Each point is reached from the start by the listed moves, each made 0, 1 or 2 times, or once backwards (-1), plus a little noise. Say if it took an odd or an even number of moves. Then give how often each move was made.

Moves:
(1): [-2.5  3.1 28.2]
(2): [-29.1  10.4   9.8]
Start: [-4.6 -0.1 -4.3]
Points:
[19.0 -4.4 12.7] -> even (1, -1)
[ 22.8  -9.2 -14.5] -> odd (0, -1)
[-8.0  1.0 26.9] -> odd (1, 0)

Moves:
(1): [  4.8   1.2 -11.9  10.8   4.9   2.3  -8.9]
(2): [ 2.6 -0.3 -6.8 -8.0 -0.9  9.2  3.7]
(3): [ 18.2  12.4   2.8   2.8 -10.5  -0.5 -11.9]
(4): [  1.1 -13.8   6.9   5.9   1.4   4.1  21.7]
Start: [ 1.8  2.4  0.8  4.8 -9.5 -5.6  3.8]
Points:
[ -7.2  16.8  13.5  -6.4 -14.7 -22.2 -11.8] -> odd (-1, -1, 0, -1)
[ 45.1  15.8  -4.0  47.0 -19.1  -7.6 -20.6] -> even (2, -1, 2, 1)
[29.1 -9.9 -0.4 48.6 -7.2 -1.6 13.3] -> even (2, -1, 1, 2)

Moves:
(1): [ 5.5 -4.2 13.6 -3.5 -1.6 -1.2 -1.1 -1.5 -0.9  3.4]
(2): [ 1.1  3.9 -1.5 -9.3  3.9 -2.7  7.1  5.8  0.1  0.3]
(3): [-5.0 -0.8  0.4 -6.6 -9.7 23.7  8.8  3.6  9.9  7.6]
(4): [-7.8  6.7 -0.8 -0.4 -6.7 -3.9  5.0 -1.4 -4.5 -4.6]
(5): [ 5.6 -2.9 -2.6 -0.7 -1.7  1.5  5.3 -5.0 -0.5  2.2]
(6): [ 1.1 11.7 -7.8  3.0 -5.5  9.8  0.7  4.0 -3.4  8.4]
(7): [ -6.6   0.8 -11.6   0.8  -7.9  -2.5   2.9   7.8  -0.9   5.2]
(8): [-5.1 -3.5  0.2  2.5  1.9  6.9  5.3  3.3 -9.8 -1.1]
Start: [  5.5   3.9  -0.6 -13.4  -7.3   4.5  -0.9   9.2  15.5  -3.7]
Points:
[ -9.1 -13.3  -9.5 -44.0 -20.4  50.2  54.4  28.9  17.9  11.3] -> even (0, 2, 2, 0, 2, -1, 1, 2)
[ 11.3   6.7  12.3 -46.1 -22.3  11.2  17.8  25.8  32.9  17.5] -> odd (2, 2, 1, 0, 0, 0, 1, -1)
[-26.2   4.8 -39.3   3.8 -28.7  52.6   7.5  41.2   6.0  19.5] -> even (-1, -1, 1, -1, -1, 1, 2, 2)
[ 26.8  -3.6  13.9 -12.0  -0.2  27.2   1.6   4.2   5.3   9.1] -> even (1, 0, 0, -1, 1, 1, -1, 1)
[ 32.1   7.4   2.2 -29.6  -2.1 -14.1   5.7  22.3   2.4  15.7] -> odd (2, 2, -1, -1, 1, 1, 1, 0)
[ 17.5  -0.6  -0.2 -26.7   8.5  -9.7   3.9  -3.3  30.2 -17.8] -> even (-1, 1, 0, 0, 1, -1, -1, -1)

Moves:
(1): [-9.2  3.2  0.7  4.3  3.8  1.0  2.0  8.1  9.7 10.1 11.9  5.3  2.3 -0.2]
(2): [ -6.6 -12.2   5.3   7.7  13.9  11.5  -0.3   6.2  -2.5   8.7   7.0   1.7
  -5.9   1.3]
(3): [ 15.1  -2.8  -6.0   7.1   9.4   2.1 -11.7  -6.5   5.3 -18.8  -7.8  19.8
  -9.3   4.5]
(4): [12.2 -8.0  4.7 -0.9  3.8 10.4 -2.0 -4.1 -7.0 12.0  8.6 10.3 -8.9  5.6]
(5): [ 17.9  -1.6   1.0   4.7   0.4 -16.0  -0.4  -5.7  17.4   4.9   2.4  -1.7
   5.2 -10.5]
(6): [-16.3   2.2   3.3  -0.8   0.8  -8.7  -7.2   0.5   7.3  -3.9   2.8  -6.4
   2.8   7.0]
(7): [ 7.5 -2.2 -1.8 -7.8 -0.6  7.1 -7.9 -1.4 -2.1 -1.2 -2.8  0.9  1.0 -2.8]
(8): [-0.6  1.0  5.3  4.5 -1.3  6.6 -3.8  1.6 -5.6 13.1 -2.7 -6.2 -8.1 -3.7]
(9): [ -6.3   4.0  -2.0 -11.9   1.0  -6.1  -1.9  -3.7   9.3  -8.9 -12.9   4.4
  -1.0   0.1]
(10): [-9.8  3.9  6.8 -4.3 -3.1  6.3  1.1  4.2 -0.3 -7.9 -4.0 -7.5 -6.1  5.5]
(11): [ -2.9   1.9   1.9  -3.6  -0.4  -8.2  -3.6  -5.4  -0.8 -18.5   4.3   6.7
  -6.7  -6.5]
Start: [ 4.3 -8.1  2.3 -4.3 -4.2  4.0 -4.2  3.1  2.5 -2.8  6.4 -6.7  1.9 -4.2]
Points:
[ 13.3  -7.1  24.7 -23.4 -10.9 -14.4   0.3   0.6  38.4  -1.6  33.6 -13.7
   4.5 -20.7] -> even (1, 0, -1, 1, 2, 0, 1, -1, 0, 2, 1)
[ 16.2 -28.9  10.4   2.3  48.6  -6.6 -65.7 -10.4  77.7 -21.4  -7.1  30.3
 -20.0 -10.2] -> even (1, 2, 2, 0, 2, 2, 2, 1, 2, 0, 0)
[ 45.6 -26.6 -11.0  31.3  32.6 -19.5  -6.2   9.1  64.7  31.0  39.3  29.3
  22.9 -15.4] -> odd (2, 1, 1, 0, 2, 0, 0, -1, 0, -1, -1)
[ -5.5 -12.3  28.7 -40.1   9.7  15.4 -32.0  -4.0  27.4 -26.3   1.4  10.9
 -39.3 -19.3] -> odd (1, 1, 0, 1, 1, 0, 2, 1, 2, 2, 2)
